Each point is reached from the start by the listed moves, each made once or not at all, plus a little noise. Is the number of moves made odd or even? Then give how often each move was made.

Moves:
(1): [ 3.75 -1.84 -2.08]
(2): [ 0.67  2.57 -1.09]
Start: [-0.85 -0.11  0.39]
Points:
[-0.87  0.19  0.46] => even (0, 0)
[ 2.60 -1.72 -1.31] => odd (1, 0)
[-0.15  2.27 -1.03] => odd (0, 1)

Moves:
(1): [ 3.18  0.07 -0.44  0.17  0.35  0.08  0.44 -0.22 -0.20 -0.09 -0.26  0.12]
(2): [ 0.11  2.59 -0.36  0.47  0.08 -1.11 -0.58  0.35  0.98 -0.27 -0.14 -0.22]
(3): [ 0.61  1.38  2.77 -1.17  1.80  1.17 -0.12 -0.47 -0.20  0.86  0.94 -0.10]
(4): [ 0.72  0.31  1.59  4.49  0.36 -0.89  0.69  0.11 -0.03  0.81 -0.02  0.62]
(5): [-0.76  0.11 -1.38  0.88  4.06  0.18 -1.46  0.19  0.52 -0.64 -0.27 -0.09]
(6): [ 0.14  0.65 -0.84  0.92 -1.55  2.83 -0.29  0.57 -1.12  0.93 -0.29 -0.39]
(7): [-0.34  1.12  0.08 -0.04  0.30  0.24  1.99 -0.27 -0.49 -0.75 -1.09 -0.23]
(8): [ 0.35 -0.14  0.29 -0.47  0.04  0.07  0.31  2.84  0.51  0.04 -0.09 -0.13]
(9): [-0.55 -1.31  0.40  0.60 -0.05  0.60  0.86 -0.77  4.20  0.15  0.58 -0.58]
Start: [ 0.62 -0.52 -1.52 -0.35  0.30  1.02 -1.04  1.36 -1.16  0.16 -0.58 -1.39]
Points:
[ 4.57  3.61  2.49  4.35  3.30  1.01  2.13  0.35  3.06  1.17 -0.57 -1.70] => even (1, 1, 1, 1, 0, 0, 1, 0, 1)
[ 3.71 -0.18  1.43  4.61  6.73  2.16 -0.59  0.57  3.39  1.36  0.27 -1.29] => odd (1, 0, 1, 1, 1, 0, 0, 0, 1)
[ 0.32  1.68 -1.95  6.06  3.66  3.61 -0.38  1.79 -2.03  0.44 -2.24 -1.56] => even (0, 0, 0, 1, 1, 1, 1, 0, 0)

Moves:
(1): [ 2.14  0.17 -0.31  0.61 -0.81 -0.40  0.23 -0.37  0.55  0.39 -0.36  0.13
  0.31  0.31  0.16  0.23 -0.19  0.35  0.70  0.44  0.00 -0.27]
(2): [-0.14  3.22  0.81  0.36  0.29 -0.65  0.07 -0.49  0.14  0.69  0.11  0.58
  0.71  0.71 -0.12  0.81  0.69  0.15 -0.64  0.24 -0.33  0.24]
(3): [ 0.06 -0.55  2.52 -0.61 -0.69 -1.18  0.35  0.29 -0.88  0.37  0.81  0.76
  0.38  0.00 -1.34 -0.01 -0.15 -0.88  0.30  0.27 -0.08  0.54]
(4): [-0.36 -0.32  1.46  2.90 -0.56  0.41 -0.08  0.21  0.08  0.41  0.20 -0.53
  0.10 -0.78  0.48 -0.16 -0.78 -0.08 -0.11 -0.42 -0.26  0.76]
(5): [ 1.20  0.32  0.58  0.59  1.97  0.49 -0.09  0.46  0.51  0.14 -0.37 -0.58
  0.82 -0.55 -0.84 -0.52  0.13 -1.43 -1.10  0.57  0.21 -0.10]
(6): [ 1.02  0.42  1.19 -0.29 -0.60  2.73  0.45  0.56 -1.37 -0.44 -0.62 -0.17
 -0.38  0.56  0.02  0.25  0.10 -0.62  0.39 -0.14 -1.07  0.42]
(7): [-0.46  0.23 -0.36 -0.18 -0.18 -0.27  2.75  0.14  0.26  0.29 -0.09 -0.37
  0.05 -0.09 -0.09 -0.95  1.33 -0.04 -0.43 -0.45 -1.22  0.31]
(8): [ 0.36  0.15 -0.25  0.35 -0.19 -0.55 -0.90  2.42  0.01  0.03  0.66  0.25
 -0.57  0.73  0.52 -0.48  0.20 -0.20  0.22 -0.19  0.22  0.14]
(9): [-0.46 -0.21  0.64 -0.12 -0.05  0.18 -0.35  0.10  1.98 -0.24 -0.11  0.26
  0.00  0.37 -0.25  0.06  0.16 -0.02  0.24 -0.03 -0.81 -0.80]
(10): [-0.03  0.19 -0.47 -0.50  0.15  1.60 -0.79  0.64  0.20  3.71 -0.27 -0.22
 -0.35 -0.15  0.03 -1.06 -0.50  0.17  0.32 -0.38 -0.69  0.56]
(11): [ 0.78  0.14 -0.32 -0.07 -0.14  0.92  0.16 -0.60  0.07 -0.20  3.40 -0.35
  0.06  0.04  0.73 -0.61 -0.43 -0.43 -0.03 -0.61  0.33  0.33]
(12): [ 0.33 -0.90 -0.21  0.20  0.38  0.46 -0.05 -0.38  0.14 -0.08 -0.16  2.61
  0.73 -0.11  0.22 -0.17 -0.09  0.27  0.16  0.01  0.02  0.77]
(13): [-1.19 -0.05 -0.38 -0.15 -1.20  0.34 -0.12  1.74 -0.16 -0.04  0.23  0.03
  3.11 -0.61 -0.23 -0.19  0.43  0.21 -0.33  0.13 -0.08 -0.56]
(14): [-0.52 -0.59 -0.11 -0.45  0.29 -0.03  0.11 -0.66 -0.55  0.71 -0.06 -0.40
  1.18  2.36  0.15  0.55 -0.62 -0.81  0.43 -0.52 -0.83  0.54]
(15): [-0.20 -0.09  0.59 -0.49 -0.18 -0.42  0.01  0.22  0.10  0.02 -0.41 -0.02
 -0.18 -0.42  2.24 -0.57 -0.46 -0.45  0.08  0.76  0.11 -0.33]
(16): [-0.06 -0.30 -0.36 -0.27  0.03  0.23  0.56  0.51  0.03  0.43  0.63 -0.09
 -0.42 -0.38  0.17  2.06 -0.18  0.08 -0.50  0.66 -0.13 -0.08]
(17): [-0.02 -0.23  0.01 -0.17  0.13  0.50 -0.41 -0.47 -0.31  0.27  0.26 -0.26
 -0.16 -0.10 -0.05  0.25  2.03 -0.32  0.43  0.41 -0.23 -0.05]
(18): [-0.15 -0.47  0.87 -0.22  1.47 -0.04 -0.04  0.53 -0.21  0.29  0.48 -1.10
  0.32  0.84  0.40  0.06  0.47  3.05 -0.27  0.02 -0.36  1.15]
(19): [-0.13  0.66  0.09  0.05  0.96  0.17  0.35 -0.20 -0.29 -0.21 -0.03 -0.05
  0.77 -0.99 -0.01  0.37 -0.12  0.26  2.14 -0.59  0.20 -0.22]
(20): [-0.81 -0.14 -0.50  0.85 -0.27 -0.09 -0.17 -0.49 -0.31 -0.33  0.47 -0.24
  0.40  0.27 -0.34 -0.68 -0.77 -0.12  0.62  2.73 -0.52  0.72]
Start: [-0.73  0.21 -0.97 -1.55  1.72  0.80  1.45  0.08 -0.69  0.17  1.84  0.75
  0.67  0.28  0.35 -0.92 -0.91  0.74  0.13  0.52 -0.35  0.63]
Points:
[-1.02  2.07  2.25 -1.09  2.80 -1.09  1.39  2.48 -1.69  2.22  4.03  0.99
  3.01  3.24  0.81  0.27 -2.05 -2.73 -0.42  5.21 -1.68  2.44] => even (0, 1, 1, 0, 1, 0, 0, 1, 0, 0, 0, 0, 0, 1, 1, 1, 0, 0, 0, 1)
[-1.45  1.52  3.34 -3.82  1.39  2.96  4.93  0.91 -3.66  1.83  5.74  2.10
  6.45  3.25  2.31 -1.37  2.56  0.74  0.23  0.78 -3.85  4.19] => odd (0, 1, 1, 0, 0, 1, 1, 0, 0, 0, 1, 1, 1, 1, 1, 0, 1, 1, 0, 0)
[-0.24 -0.83  1.28 -2.63  2.32  1.66  1.27  1.81 -2.57  5.95  2.85 -0.28
  6.07  1.72 -0.33 -0.81  0.66  2.56  4.10  0.67 -2.45  2.25] => even (1, 0, 1, 0, 0, 0, 0, 0, 0, 1, 0, 0, 1, 1, 0, 0, 1, 1, 1, 0)
[ 2.11  2.43  1.94 -2.03  2.23  4.55  0.08  2.92  0.53  5.28  2.08  2.86
  0.80  2.78  3.53  0.67  1.46  3.56  1.20  2.49 -3.71  2.65] => odd (1, 1, 0, 0, 0, 1, 0, 1, 1, 1, 0, 1, 0, 0, 1, 1, 1, 1, 0, 0)
[ 3.12  3.17  6.26  1.53  3.34  3.66  3.07  1.16 -0.05  1.69  5.96 -0.21
  3.16  0.67 -0.50  1.66 -1.36  1.13  1.14  1.26 -2.73  2.75] => odd (1, 1, 1, 1, 1, 1, 0, 0, 1, 0, 1, 0, 0, 0, 0, 1, 0, 1, 1, 0)
[ 0.89 -1.47  3.04  1.42  2.38  3.46  0.48 -0.74  0.24  4.46  6.69  1.91
  3.46 -0.08  0.02 -2.74 -1.76  3.14  5.00  2.03 -2.53  3.93] => odd (1, 0, 1, 1, 0, 0, 0, 0, 1, 1, 1, 1, 0, 0, 0, 0, 1, 1, 1, 1)
[ 2.03 -0.96  3.89  2.26  1.34  3.43  4.99  0.89  0.39  1.08  2.46  2.55
  2.93 -0.18 -1.45 -0.58 -0.98 -1.65  0.05  4.29 -4.23  2.70] => even (1, 0, 1, 1, 1, 1, 1, 0, 1, 0, 0, 1, 0, 0, 0, 1, 0, 0, 0, 1)
[-1.29 -0.14  3.29 -2.10  1.08  3.08  1.05  4.59 -1.63 -0.49  6.64  0.27
  4.63  1.01  2.22 -2.72 -1.44  1.32  3.40  3.21 -2.49  2.19] => even (0, 0, 1, 0, 0, 1, 0, 1, 1, 0, 1, 0, 1, 0, 1, 0, 0, 1, 1, 1)
[-1.38  1.44  3.33  1.20  0.88  1.81  0.55  2.76  0.77  5.05  7.24  3.67
  1.48  0.79  2.57 -1.82 -3.71 -0.51  0.86  3.70 -2.60  3.37] => odd (0, 1, 1, 1, 0, 0, 0, 1, 1, 1, 1, 1, 0, 0, 1, 1, 0, 0, 0, 1)
[-1.14 -1.08 -1.34 -2.17  3.12  3.78  0.56  2.59  1.37  5.09  1.69  2.65
  6.01  1.58 -0.50 -0.24 -2.02 -0.75 -0.49  0.79 -2.71  0.83] => odd (0, 0, 0, 0, 1, 0, 0, 0, 1, 1, 0, 1, 1, 1, 0, 1, 0, 0, 0, 0)
